Rows are points. The last column is the point's height on a tilted bowl or saddle (a function of degree 2), plus a little noise. Count its main directions that bend up, bend down and stay straight.

Points:
array([[ 0.005,  0.054,  0.022,  0.022],
       [ 0.039,  0.017,  0.001,  0.030],
       [-0.008, -0.008,  0.026,  0.048],
       [ 0.007, -0.030, -0.095, -0.086],
       [-0.013, -0.001, -0.010,  0.035],
       [ 0.022, -0.005, -0.068, -0.020],
       [ 0.054, -0.026,  0.023,  0.033],
       [ 0.060, -0.071, -0.002,  0.013],
       [-0.044,  0.022,  0.015,  0.008],
       [ 0.057,  0.037, -0.016, -0.007],
       [-0.009,  0.003, -0.033,  0.025],
       [ 0.054, -0.014, -0.011,  0.016],
       [-0.018, -0.009,  0.047,  0.034],
       [-0.001,  0.042,  0.010,  0.034],
       [-0.028, -0.017, -0.049, -0.016],
       [ 0.018,  0.029, -0.009,  0.038],
       [-0.045, -0.006, -0.008,  0.001]])
Directions: 0 up, 2 down, 1 straight

Points:
array([[ 0.031, -0.006,  0.007,  0.027, -0.009],
       [-0.015,  0.015, -0.034,  0.027, -0.007],
       [-0.025, -0.096, -0.030, -0.016, -0.061],
       [-0.007, -0.015, -0.016,  0.012, -0.004],
       [ 0.013,  0.120,  0.024,  0.045, -0.109],
       [-0.050,  0.002, -0.010,  0.044, -0.016],
       [-0.012,  0.032, -0.012, -0.039, -0.018],
       [-0.004, -0.054,  0.008,  0.027, -0.025],
       [ 0.021, -0.015,  0.019,  0.043, -0.019],
       [-0.074,  0.017, -0.018,  0.005, -0.001],
       [ 0.027,  0.010, -0.024, -0.075, -0.046],
       [-0.031,  0.033,  0.007, -0.001, -0.010],
       [ 0.048,  0.001, -0.028, -0.020, -0.016],
       [-0.001, -0.001, -0.004, -0.004, -0.002],
       [-0.030, -0.014,  0.002,  0.004, -0.005],
       [-0.005, -0.052,  0.025, -0.030, -0.023],
       [-0.073,  0.039,  0.021, -0.018, -0.024],
       [ 0.011,  0.026, -0.023,  0.060, -0.032],
       [ 0.030, -0.006, -0.008, -0.013, -0.006],
       [-0.001, -0.009,  0.043, -0.006, -0.014],
       [-0.026,  0.049,  0.069, -0.026, -0.060],
       [-0.018, -0.029,  0.024, -0.030, -0.018],
       [ 0.035, -0.014, -0.009, -0.072, -0.038],
       [ 0.023,  0.016, -0.048,  0.041, -0.027],
       [ 0.020,  0.066, -0.042,  0.019, -0.039],
       [ 0.050, -0.005, -0.025, -0.037, -0.021],
       [-0.001,  0.025,  0.001,  0.018, -0.009]])
Directions: 0 up, 3 down, 1 straight

Points (25 x 5):
array([[-0.032, -0.052,  0.014,  0.041, -0.042],
       [ 0.031,  0.010,  0.021,  0.032, -0.021],
       [-0.006, -0.005, -0.034,  0.037, -0.026],
       [-0.023,  0.004,  0.009, -0.061, -0.010],
       [ 0.098, -0.029, -0.004,  0.034,  0.020],
       [ 0.014, -0.010, -0.009, -0.016, -0.021],
       [-0.073, -0.005, -0.023,  0.001, -0.041],
       [ 0.025,  0.011, -0.020, -0.027, -0.035],
       [-0.020,  0.017, -0.062,  0.025, -0.044],
       [ 0.022,  0.031, -0.019,  0.016, -0.040],
       [-0.017, -0.051,  0.087,  0.009,  0.003],
       [-0.012,  0.051, -0.020, -0.043, -0.052],
       [ 0.003,  0.018,  0.017,  0.023, -0.025],
       [ 0.042,  0.019,  0.012,  0.004, -0.033],
       [ 0.022, -0.002,  0.056, -0.023, -0.011],
       [-0.049,  0.053,  0.005,  0.040, -0.075],
       [-0.025, -0.002,  0.014, -0.079, -0.008],
       [ 0.000,  0.013,  0.015, -0.052, -0.024],
       [-0.050,  0.031,  0.016,  0.037, -0.051],
       [-0.013, -0.011, -0.011, -0.070, -0.027],
       [-0.008, -0.013,  0.010, -0.056, -0.019],
       [ 0.007, -0.068,  0.013, -0.033, -0.033],
       [-0.028,  0.029,  0.066, -0.011,  0.026],
       [ 0.006,  0.028, -0.008, -0.030, -0.038],
       [ 0.042, -0.028, -0.003, -0.002, -0.012]])
Directions: 1 up, 2 down, 1 straight

Points:
array([[-0.055, -0.013, -0.012,  0.023, -0.013],
       [-0.010, -0.005, -0.008,  0.005, -0.001],
       [ 0.017,  0.003,  0.082,  0.006, -0.066],
       [ 0.062, -0.058,  0.064, -0.004, -0.075],
       [ 0.064, -0.062,  0.000,  0.021, -0.061],
       [-0.015,  0.006, -0.003, -0.029, -0.003],
       [ 0.075,  0.067, -0.059, -0.012, -0.039],
       [-0.016,  0.034, -0.007,  0.022,  0.000],
       [ 0.010, -0.037,  0.013,  0.049, -0.024],
       [ 0.027, -0.038, -0.024, -0.021, -0.030],
       [ 0.010, -0.038,  0.018,  0.056, -0.029],
       [ 0.011, -0.003, -0.004, -0.001, -0.005],
       [-0.054, -0.025,  0.011,  0.007, -0.009],
       [ 0.018,  0.001,  0.013,  0.014, -0.010],
       [ 0.020, -0.037,  0.042, -0.026, -0.025],
       [-0.005,  0.001,  0.021, -0.014, -0.007],
       [-0.040, -0.012,  0.012,  0.023, -0.009],
       [ 0.054,  0.027,  0.008, -0.002, -0.027],
       [-0.062, -0.023,  0.017, -0.028, -0.007],
       [ 0.058,  0.070, -0.017, -0.019, -0.032],
       [ 0.021, -0.006,  0.029,  0.017, -0.020],
       [ 0.006,  0.036, -0.051,  0.011, -0.002],
       [ 0.020, -0.065,  0.055,  0.039, -0.052],
       [ 0.051,  0.002,  0.067,  0.018, -0.070],
       [ 0.020,  0.056,  0.014, -0.009, -0.020],
       [ 0.016,  0.026, -0.004, -0.031, -0.011],
       [ 0.018,  0.036,  0.044, -0.016, -0.035]])
Directions: 0 up, 3 down, 1 straight

Points (42 x 7):
array([[-0.012, -0.050, -0.033,  0.000,  0.051,  0.006, -0.029],
       [-0.003,  0.014, -0.013,  0.038, -0.040, -0.040, -0.032],
       [-0.002, -0.007,  0.015,  0.025, -0.051, -0.068, -0.049],
       [-0.047,  0.020,  0.000,  0.018, -0.004,  0.000, -0.012],
       [ 0.042, -0.053, -0.011,  0.050, -0.004,  0.037, -0.042],
       [-0.010, -0.007, -0.026,  0.025,  0.001, -0.012, -0.012],
       [-0.013, -0.008, -0.016, -0.018,  0.015, -0.032, -0.018],
       [ 0.014,  0.010, -0.012,  0.028, -0.060,  0.000, -0.029],
       [-0.007,  0.017,  0.009, -0.006,  0.003,  0.051, -0.005],
       [ 0.017,  0.029, -0.001, -0.024, -0.020, -0.045, -0.028],
       [-0.015,  0.014, -0.012, -0.028, -0.013, -0.026, -0.018],
       [-0.009, -0.061, -0.007,  0.028,  0.004, -0.034, -0.035],
       [ 0.011,  0.070,  0.030,  0.029, -0.004,  0.041, -0.034],
       [-0.008, -0.033, -0.036,  0.026,  0.040, -0.044, -0.032],
       [-0.040, -0.038, -0.051,  0.008,  0.022,  0.038, -0.029],
       [-0.029, -0.039,  0.009, -0.012,  0.088,  0.016, -0.038],
       [ 0.007, -0.092,  0.000,  0.014, -0.035,  0.008, -0.039],
       [-0.028,  0.075,  0.044,  0.021, -0.059,  0.026, -0.055],
       [ 0.049, -0.025,  0.011,  0.045, -0.027,  0.017, -0.031],
       [-0.016, -0.010, -0.048, -0.053,  0.022, -0.011, -0.028],
       [-0.019,  0.033,  0.000, -0.019,  0.031,  0.028, -0.004],
       [-0.009,  0.023, -0.009, -0.015, -0.015,  0.001, -0.007],
       [ 0.005, -0.019,  0.022, -0.041,  0.016, -0.012, -0.008],
       [-0.032,  0.013,  0.001, -0.027, -0.058,  0.006, -0.018],
       [ 0.010,  0.018,  0.016,  0.041, -0.026, -0.060, -0.036],
       [-0.029,  0.035, -0.020, -0.056,  0.015,  0.012, -0.015],
       [ 0.031, -0.005,  0.026, -0.034,  0.012,  0.009, -0.003],
       [-0.002, -0.009, -0.034,  0.010, -0.035,  0.009, -0.016],
       [-0.010, -0.069, -0.037, -0.010,  0.037, -0.022, -0.045],
       [ 0.002,  0.039, -0.064, -0.045,  0.030, -0.020, -0.036],
       [-0.033, -0.058, -0.013, -0.027, -0.047, -0.045, -0.051],
       [-0.013, -0.011, -0.009,  0.068, -0.043, -0.007, -0.033],
       [ 0.020, -0.006, -0.029,  0.047, -0.035, -0.016, -0.028],
       [ 0.040, -0.050,  0.042,  0.027, -0.046,  0.035, -0.037],
       [ 0.022, -0.093, -0.023, -0.005, -0.039,  0.012, -0.039],
       [ 0.014, -0.030, -0.021, -0.064, -0.003,  0.030, -0.003],
       [-0.041,  0.055,  0.001, -0.002,  0.033, -0.039, -0.029],
       [ 0.026, -0.036, -0.032, -0.026, -0.030, -0.026, -0.025],
       [-0.029,  0.079,  0.037,  0.084, -0.027,  0.038, -0.063],
       [ 0.031,  0.003, -0.045,  0.035, -0.069, -0.024, -0.052],
       [-0.030, -0.034,  0.023, -0.103,  0.074, -0.030, -0.073],
       [-0.003,  0.048,  0.013,  0.017,  0.001,  0.023, -0.011]])
Directions: 0 up, 5 down, 1 straight
